Each row is a point. The points of each table are mixes of a few directions, plus a little noise. Count the directions of each table, and those that both share. Where both have some left over, give the other angles between the two spaces (their principal angles), to ten degrees, smallest first.

First (4 x 2):
[[ 1.40 -1.07]
 [-1.61  1.17]
 [ 2.13 -1.60]
 [-1.96  1.45]]
Second (4 x 2):
[[ 3.04 -2.31]
 [-0.86  0.65]
 [-0.81  0.60]
 [-1.42  1.04]]
Directions: first 1, second 1, shared 1

First (7 x 6):
[[ 0.15  0.00  0.22  0.11 -0.13  0.07]
 [-1.29 -0.22 -1.60 -1.01  0.92 -0.67]
 [-2.80 -0.52 -3.46 -2.16  1.95 -1.37]
 [-0.15 -0.04 -0.21 -0.13  0.09 -0.09]
 [ 3.43  0.64  4.33  2.66 -2.47  1.73]
 [ 1.92  0.38  2.41  1.48 -1.38  0.95]
 [-1.34 -0.23 -1.67 -1.02  0.97 -0.68]]
Second (6 x 6):
[[-0.45 -0.98 -2.16 -1.59 -0.98  0.00]
 [-0.33  2.04  0.94 -2.94 -0.02  2.50]
 [ 0.39 -1.99 -0.85  3.00  0.12 -2.53]
 [ 0.18 -2.36 -1.59  2.38 -0.24 -2.52]
 [-0.03  1.23  1.04 -0.63  0.34  0.96]
 [ 0.29  2.16  2.53 -0.33  0.92  1.63]]
Directions: first 1, second 2, shared 0; angles 50

First (11 x 11):
[[-2.78  1.85  0.38  1.58  2.41 -1.68  0.62 -1.57 -1.93 -7.49 -0.19]
 [-1.33  1.92 -0.99 -1.00 -0.62 -1.44 -1.61  0.53  2.48  3.09 -1.47]
 [ 0.20 -0.05  0.09  0.16 -0.35 -0.05  0.09  0.14 -0.14 -0.45  0.43]
 [ 0.93 -1.76  0.78  1.09  3.69  1.62  0.88 -0.98 -2.63  0.83 -3.28]
 [-2.07  0.63 -0.51 -2.00  1.58  1.14 -0.32 -1.02  1.06  0.19  0.87]
 [ 4.68 -4.55  0.22  1.15 -2.30  2.16  2.41 -0.49 -1.21  0.74  1.24]
 [ 1.68  0.17  1.62  1.49 -0.77 -0.58 -0.77  2.85 -1.83  1.37 -0.28]
 [-0.44 -0.30  0.21 -0.54  1.79  1.13  0.08 -0.43 -0.54  0.49 -0.43]
 [-0.53  0.85 -0.78 -0.56 -1.37 -0.89 -0.47  0.06  1.70  0.76  0.20]
 [-0.67  1.37 -0.04 -0.60 -1.94 -1.04 -0.78  1.15  1.08 -0.77  2.16]
 [ 0.26 -0.07 -0.94 -0.70 -1.98 -0.41 -0.08 -0.29  1.99  1.15  0.66]]
Second (9 x 11):
[[-2.60 -3.14  0.60 -1.54  1.13 -1.61 -0.37  0.69 -4.05  0.29 -1.95]
 [ 0.66  1.35  1.01 -1.06  1.28 -1.77  3.25  0.96  1.19  1.19  2.03]
 [ 1.60  2.34  0.78  1.00 -0.08  1.52  0.04 -0.25  2.57 -0.01  1.16]
 [ 0.88  0.22 -2.17  1.52 -2.10  1.48 -2.06 -1.18  1.23 -1.18 -0.34]
 [-3.16 -2.53  0.88 -1.92  1.17 -1.51  1.12  0.47 -5.96  0.63 -3.06]
 [-0.70 -1.61  1.84 -0.69  1.85 -0.77 -1.14  1.18  0.30  0.39  0.65]
 [ 1.15  1.50  0.11  0.36 -0.09  0.27  0.81 -0.03  1.80  0.15  1.18]
 [ 0.73  1.57 -0.26  1.06 -0.95  1.88 -0.45 -0.90  0.43 -0.48 -0.60]
 [ 1.47  0.30 -2.83  1.31 -2.18  0.46 -1.30 -0.91  2.45 -0.98  0.90]]
Directions: first 5, second 4, shared 0; angles 30, 60, 90, 90
